Each row of a before or after table is a point. One or more steps were done to the points. Then noise was added and the rows were shuffled. The steps act on how far a point lies along the listed directions, d1 being the first. Name the steps. A step turns or swaps two directions, mirrors them in a line or flattens them onto one, adds a multiple of one to another, or multiplies one. Angles are multiples of 10 degrees, from the lower direction toward the higher: turns from -170 to 170, lines from 10 to 170 but not 90. Use the fewest steps. Two steps may share a direction if one is a turn and the other turns, adds or multiplies; they go together, in the order done. Otherwise the lowest direction goes first.

Directions:
(1): 192	-170
(2): -170	-192
Before (8 x 2):
5	42
-72	97
-38	19
53	-56
-43	-24
-26	26
-44	22
3	-14
After (8 x 2):
47	8
16	-31
35	-111
3	13
-27	68
40	-37
-18	-38
28	-30
Steps: turn d1 and d2 by -160 degrees

Directions:
(1): -62	12	-376	67	19	254	-165	-145
(2): 116	294	43	-286	-95	-52	-241	-97
(3): -144	-113	-235	-165	-293	-205	57	124
(4): -29	29	-36	74	-1	-228	148	-425
(5): 37	-374	160	-136	-105	104	-158	-176
(6): 216	75	11	-3	-274	240	275	-43
Before, 13 rows:
1	51	-38	-7	4	1	0	-31
-30	32	-22	79	52	-69	36	-108
-25	-84	-19	41	35	-1	-48	-55
-9	-80	11	48	-9	16	29	71
16	40	20	-18	16	-41	42	-63
-24	-102	23	-7	-11	2	7	-9
-26	-30	-50	5	-40	-21	17	74
-6	-65	-45	-15	-31	6	-13	9
5	-56	36	35	25	13	10	-62
-10	62	28	15	33	-7	-4	-39
-11	-91	41	64	12	19	38	-89
-21	101	5	33	91	-112	-18	-60
-37	38	-36	85	84	-32	39	-38
After, 13 rows:
-48	8	-48	47	79	30	-32	108
-13	18	15	52	87	64	-67	112
-5	-2	-16	59	18	-35	39	-59
36	27	25	-32	27	59	-14	27
16	-25	12	16	16	-22	18	-41
-23	-85	-16	51	-23	-24	49	6
-5	-95	59	25	-10	66	12	92
-26	34	-1	-17	4	24	-43	46
-16	-88	52	3	12	-3	12	-9
13	63	-18	-6	18	23	-9	5
-37	58	-17	6	122	-13	-134	81
-2	-66	32	-1	-1	29	-10	66
-35	-70	19	25	58	-26	-57	53
Steps: flatten d1 and d5 onto the line at 120 degrees; add 0.3 times d2 to d3; turn d3 and d4 by 130 degrees; multiply d6 by 1.6

Directions:
(1): -137	176	283	107	-91	16	-160	265	-199	-95	75	308
(2): 77	-248	-217	-174	34	335	-136	217	-148	100	188	60
Before, 12 rows:
-13	-20	-17	23	1	-35	-2	-29	23	-12	-7	-41
5	-21	-12	-27	27	30	-49	20	-36	27	33	2
25	-43	-63	-65	14	57	37	-23	32	16	2	-78
15	57	3	44	7	-71	49	-60	36	-5	-61	-67
8	-40	-7	-12	-24	18	-24	84	-33	7	13	-18
-22	-50	-13	-15	-13	89	-71	43	-31	3	28	41
21	-39	-31	-28	20	26	-6	34	24	45	-3	-51
-1	4	3	-17	-15	16	-7	27	-48	13	51	10
-31	17	-31	-35	-2	2	23	-18	15	-3	-19	-13
22	28	15	37	-12	-39	34	-28	23	-17	-41	-53
-40	1	44	-36	-42	113	-132	193	-129	-15	102	136
-6	-39	-19	-42	-15	85	-64	93	-96	4	50	74
After (12 x 12):
4	-19	-17	-36	-9	45	-20	48	-59	23	71	13
8	-159	-94	-152	-20	328	-218	333	-223	50	224	176
7	-27	-17	-33	32	40	-52	26	-37	34	39	2
-13	-82	-42	-38	-9	135	-90	72	-50	13	55	49
-1	36	6	-11	5	-43	79	-93	75	-16	-55	-97
16	54	37	53	-19	-73	50	-47	38	-26	-56	-55
-21	7	8	42	-4	-67	12	-52	40	-20	-26	-47
-39	40	-15	-17	-4	-22	33	-35	28	-5	-30	-21
14	-61	-22	-25	-23	42	-36	100	-45	16	28	-15
13	-3	3	-3	18	-21	15	4	42	32	-29	-58
-1	103	40	74	2	-126	73	-97	63	-21	-88	-73
17	-102	-75	-87	0	172	-100	151	-132	35	98	87
Steps: add 1.5 times d1 to d2
